Rows are points. To make a cloud, some directions were put in groups of two or more. Within a group, all points are equally far from the middle, so they leave a hole (a ring in 2 directions, a hollow ball in 3). The other directions are filled evenly. Then the cloud was stretched, turned, moved and blurred a little. Count the holes, and give their numbers of directions, smallest first.

Cloud, 13 rows:
[[-14 -29]
 [ 16  37]
 [ 31 -27]
 [ 13 -34]
 [ 20 -33]
 [ 35 -26]
 [-28  15]
 [ 24 -31]
 [ 43  22]
 [-11  33]
 [-27 -16]
 [-23  23]
 [ 20 -32]]
Holes: 1 (2)

Cloud, 21 rows:
[[ -4  33 -17]
 [ 38 -23  -5]
 [ 10 -48  -7]
 [ -8  -1 -56]
 [ 21   5  33]
 [-15   6 -45]
 [ -3 -23  24]
 [  3 -59 -21]
 [ 17 -51 -10]
 [-21 -35  -4]
 [ -8  30 -22]
 [-33  29 -13]
 [-18  18 -31]
 [-35 -23 -29]
 [-22  -3 -47]
 [  9  -4  40]
 [ 40 -32 -13]
 [-35 -15 -30]
 [ 32  10 -19]
 [ 14   5  42]
 [ 25   4  26]]
Holes: 1 (2)

Cloud:
[[ 46  23 -21]
 [  9  43 -22]
 [-20   4  23]
 [ 21  45 -26]
 [ 19 -10 -53]
 [ 23  42 -14]
 [ 34 -15  -7]
 [ 46   8 -41]
 [  1 -11 -41]
 [ 47   5   7]
 [ 42  -7  -6]
 [ 33 -18  -4]
 [ 46   1  -4]
 [ 36 -12 -22]
 [ 23 -11 -42]
 [ 45   0 -19]
 [ 42  21  12]
 [  4 -26   8]
 [  7 -17 -27]
 [-11  29 -15]
 [ 48  10  -1]]
Holes: 1 (2)

Cloud (27 x 4):
[[ 26 -17 -41 -15]
 [  6  24 -23  35]
 [ 24  42 -17   7]
 [ 12  30  38   1]
 [-22  15  -8  27]
 [ 28 -45  -2  39]
 [  6  -1 -44 -27]
 [ 15  12  51 -13]
 [ 21  28  36  -9]
 [ 11 -31 -44   2]
 [ 41 -42  25  20]
 [ 33 -37  16  40]
 [ -4 -35 -29  24]
 [ -9  28  35   4]
 [-21  -7 -23  28]
 [ 37 -27  36 -11]
 [ -3  -9   0 -43]
 [ -8 -30  41  11]
 [ 34 -13 -46  30]
 [-24  -8 -34   4]
 [  5   3 -23  45]
 [ 25  37 -30   8]
 [  8 -25  53   6]
 [ 13  15  -8  43]
 [ 25  -7 -40 -23]
 [ 24 -39 -30  -3]
 [ 10  47   7  -7]]
Holes: 1 (4)

Cloud, 31 rows:
[[ 21  32  12 -40]
 [-28  -4   4   8]
 [ 22 -22  -4  -8]
 [ 10  54 -24   6]
 [ 47 -31  32 -15]
 [ 28  17 -37  24]
 [  7  43 -25   3]
 [ 64   7  14 -22]
 [  9  32 -15   6]
 [ 29 -31  16  -5]
 [-17  22   9 -84]
 [ 46  -9 -27  42]
 [-37 -27 -21   2]
 [-27  39  18  18]
 [ 30 -27 -14 -24]
 [ 34  53  22 -39]
 [ -4  18 -35  -4]
 [ 11   6  25 -27]
 [ -7 -14 -25  19]
 [ 16  -6 -28  15]
 [  6 -14  53   1]
 [  6  42   5 -15]
 [ 41  -6 -11 -23]
 [ -2  25  20 -22]
 [ 24  12  11 -23]
 [ 29  16 -26  43]
 [  9   3   6  55]
 [ 24  10 -21 -64]
 [-21 -14  -7  -7]
 [ 25  14 -57  -2]
 [-31 -31  -6   8]]
Holes: 0

Cloud (49 x 6):
[[-38  42   2 -23   6  35]
 [-25 -33 -13  30  24   6]
 [-22   8  16  -3  39 -14]
 [-20 -42  23   5  24  19]
 [ 50 -54  17  21  15 -38]
 [  1 -25 -42 -37  45   2]
 [  0 -33  -9   8  27  41]
 [ 32   3 -16 -25  -2 -39]
 [-40  17   6  10  -3  14]
 [-31 -56  -4 -15  -6   5]
 [-24 -34  53 -22  19  12]
 [-13 -22  16 -24 -32  25]
 [ 15  15  59  25  35 -24]
 [ -5   4  39 -23  45  48]
 [-21 -27  17  15  23   0]
 [-52  -4  38  22  15 -13]
 [-43  18  -7  22 -13 -51]
 [  1 -22 -28 -36  -7  22]
 [-47 -39 -19  17 -13  -9]
 [ -3  -2  31  -6 -12 -15]
 [-38  -3 -22   1   8  20]
 [-25  25  10 -28  40  35]
 [ 43   2  -9 -26   8  19]
 [ 17   0  -2   7 -18 -29]
 [  6  10  29  -3 -31 -53]
 [-36  17  15  -9  -4  -7]
 [  2 -47   0 -37  45  31]
 [-82  23  19  -3   2 -21]
 [-23  -7  25 -69  24  -9]
 [  3  53  23 -18  -4 -15]
 [ -5  26 -11   0  43 -10]
 [-70  24  -7 -58   2   5]
 [ 11  27 -23  45 -13 -37]
 [ 25   9 -25  27  10 -25]
 [ -2 -20   4 -13 -24  -9]
 [-11  -8 -17  32  40 -24]
 [-19 -82 -22   1  23 -19]
 [-12 -54 -41 -40  18   5]
 [ -4  16  20 -12  20  32]
 [-44 -20  38   4  19   6]
 [ 49  22 -36  -2   5  -2]
 [  1   5  33 -14  13 -48]
 [ 15 -34  -5 -17 -18  24]
 [  6 -38  14  -5   4 -11]
 [ 15  43  22   0 -18 -19]
 [ 18   2 -23   1  49  30]
 [-17  -2  66  17  37  26]
 [ 19  22   1  29 -19 -27]
 [ 37 -24  10  31   6 -43]]
Holes: 0

Cloud:
[[-12 -15  34  12  27   3]
 [ 21  -9  -8 -14  45 -38]
 [  6 -30  16 -10 -70  -7]
 [ -6  30  -7 -21  31  15]
 [  2   7  -3  44 -46  12]
 [ -4 -48 -12  -5 -35   7]
 [  1  16  29  27 -11 -17]
 [ 13  -8 -43  40 -13  -2]
 [ 16  20 -41  30 -42  -5]
 [-25 -25   9 -33 -22 -20]
 [ -3 -41   0  -9 -64 -29]
 [-14  13  34  -4  19 -17]
 [ 32  -6  24  13  28  46]
 [ 30  -5  19   8 -24 -26]
 [ 35 -32  43  12 -42  14]
 [ 20  -2   9   1 -50 -19]
 [ -2 -13 -19 -48 -42  16]
 [ 36 -25  28  15  13  28]
 [-44  -6  -6 -19  19 -32]
 [  4 -27  -8 -17 -76 -10]
 [ 13  32   6 -37   9  -3]
 [  8 -31  34 -55  13 -14]
 [ 41 -10   8 -21   0  19]
 [-28  39  -2 -36  -4 -13]
 [  9 -44  10  24  -5 -17]
 [-21  18  22 -22  31   7]
 [ 17   1 -38  34  -8 -16]
 [-11 -11  62  21 -61 -25]
 [-65  16   9 -33 -13  -9]
 [ 13   8  22 -33  39  13]
 [ 28 -22 -13   3 -53 -33]
 [ -4 -30  34 -50  -7 -15]
 [ 44  20  17 -43  32 -11]
 [ 19   2  30  28  27 -23]
 [  6 -50  39  29 -10   4]
 [  3 -21  59 -13 -12  -9]
 [  2   5   7  27 -58   1]
 [ 13  43   8   7  -6  -8]
 [ 12  -2  -4   2 -52   0]
 [-12  -4  11 -48 -25 -18]
 [  6 -27  21 -37 -64 -22]
 [ -9 -10 -33 -15  -7  -7]
 [-28 -26 -12 -41   3  13]
 [ 14  -9  33  43 -25  20]
 [ 30 -41  36  10 -27  16]
 [  8  11  17 -46  23  -5]
 [ 26   3 -17  -2  -2  -6]
 [ 36   0 -20 -20  57  14]
 [ 23 -17 -47 -68  47 -21]
 [  8  -9   8 -49 -26 -48]]
Holes: 0

Cloud:
[[-23 -67   7  12  20  13  12  40]
 [-10 -35 -51  20 -15 -25  -8 -20]
 [ 17 -58  -8   3 -14 -26 -34  24]
 [  3  10  -4  -1 -22 -35 -52  24]
 [-40 -17 -18  -4 -11   2   8  67]
 [ -7  42 -31  21 -22   6 -23   6]
 [-31  -8 -24  35   4  13  76  10]
 [ -1 -35 -45  19   6 -21  -5 -27]
 [ -8 -56  11  39  -7 -11 -27  25]
 [-27 -38 -11 -20 -29  11  39  14]
 [ -5 -43  28 -18  -1  56   6  -6]
 [ 37   4  13  22  28 -25   2  26]
 [  1  23  29  16  33  13 -11   7]
 [ -5   6 -32  37 -19 -42 -11  -4]
 [-20  18  18   3  -2  52  21  36]
 [-27 -24  27 -41 -19  19 -18  18]
 [-43  -8 -21  14  30 -17  53  32]
 [ 15 -13 -57  40   3  42  35  -9]
 [ 10  11 -17  43  19  26 -17  30]
 [ 39 -18 -24  -8  17  26  50 -14]
 [ 18 -27   2  26  23 -16 -38  -2]
 [ -2 -34 -13 -13 -31 -27 -52  29]
 [-49  10 -37  21 -24   6  41  33]
 [ 34   9 -30  27  14   1  37  -1]
 [-30  -4 -31  30 -19  -5  34  45]
 [ 12  43 -20 -15  -5  -3   8  19]
 [-22 -30  27  22 -32 -28  -7  39]
 [  9 -34 -10  -9   5 -15  17 -29]
 [ -2 -14 -57 -18 -13 -10  26 -37]
 [ -7  41   8  -8  -8 -18  -9   6]
 [ -7 -13 -51  52  13  36  26  10]
 [-24 -47 -19   9 -60   9  29 -18]
 [ -4 -56   6   1 -13  55  42 -21]
 [-60   0 -22 -18  30  23   2   6]
 [-22 -42 -17  35 -25  49  -4 -27]
 [-29  23 -36  27 -15 -13 -11  51]
 [-21  -2 -10   8  35 -19  49  34]
 [  1   2 -37  11  38 -12  48   3]
 [-14  36 -14   7  -2 -42 -21   6]
 [-66  12  12   7  -2   0 -19   1]
 [ 10 -38 -44  16 -21  14  31  22]
 [-43  40 -13   7  -3  -5  42  17]
 [-14 -16 -19 -23 -12 -21  15 -28]
 [-21  -1 -48  11 -27 -33 -22 -25]
 [ 25 -26  16  45  -4  -5 -27  32]
 [ -6 -25 -22  -1  45  22   5 -22]
 [-25 -25 -16 -14 -22  52 -11  38]
 [  8 -26 -26  -5  42  25 -22  -2]
 [-31  23  10  22  28  41  25  24]
 [-48  -5 -64   7  -9   8 -12  32]
 [-39  10  30  -4 -26   8 -12   9]
 [-20 -49 -10   8   5  24  53   6]
 [-53  24 -13  36 -36   2 -10  22]
 [ 36 -55 -24   2  -3  38  -8   0]
 [ 47  -8   7  29   8 -16  -9  40]
 [-20  -9 -61  41  11 -18  21  33]
 [  8  31 -29  -7   4 -20  -4  38]
 [-27  -1 -54  -3  37  19 -34   1]
 [ -5 -41  -2  48 -16  11 -16  -3]
 [-17 -48 -12  13   8  53 -11  32]
 [-16 -37  27   8 -29  50 -23   4]
 [-31  -2  45   1 -25  14 -33  40]
 [-23  50  -2  -2  -4  21  28   3]
 [-27  16  -8  51  -9  60  53 -13]
 [ 21 -46 -36   9  13  17  -6 -14]
 [ 27 -10  -3   4 -21 -18  17 -40]
 [  8  -7  -7 -45 -35   2  -2 -28]
 [ 21  11   7  13  33 -38  14  38]
 [-26  -2   8  42  21  41  19  43]
 [-13 -11  36  13  32   7 -17  -4]
 [ -7 -52  -2  34 -43  31  26 -29]
 [-27   6 -66   6  18 -29  -9  38]
 [-19 -47   2  -3 -56   7  27  -9]
 [  1  -8  46   6 -26  53   8 -16]
 [-10  37 -29  -7  37  12 -13  28]
 [ -5   1   7  23  32   4 -15 -27]
 [-14  29 -16  14 -10 -23 -52  21]
 [-12 -21  21  24 -43 -23  -6  41]
 [-16  24  11   6  18  50  30  17]
 [ -5  28 -25  25 -16  34 -17  29]
 [ -8  25 -44  -2   3  -7  61 -10]]
Holes: 3 (2, 2, 2)
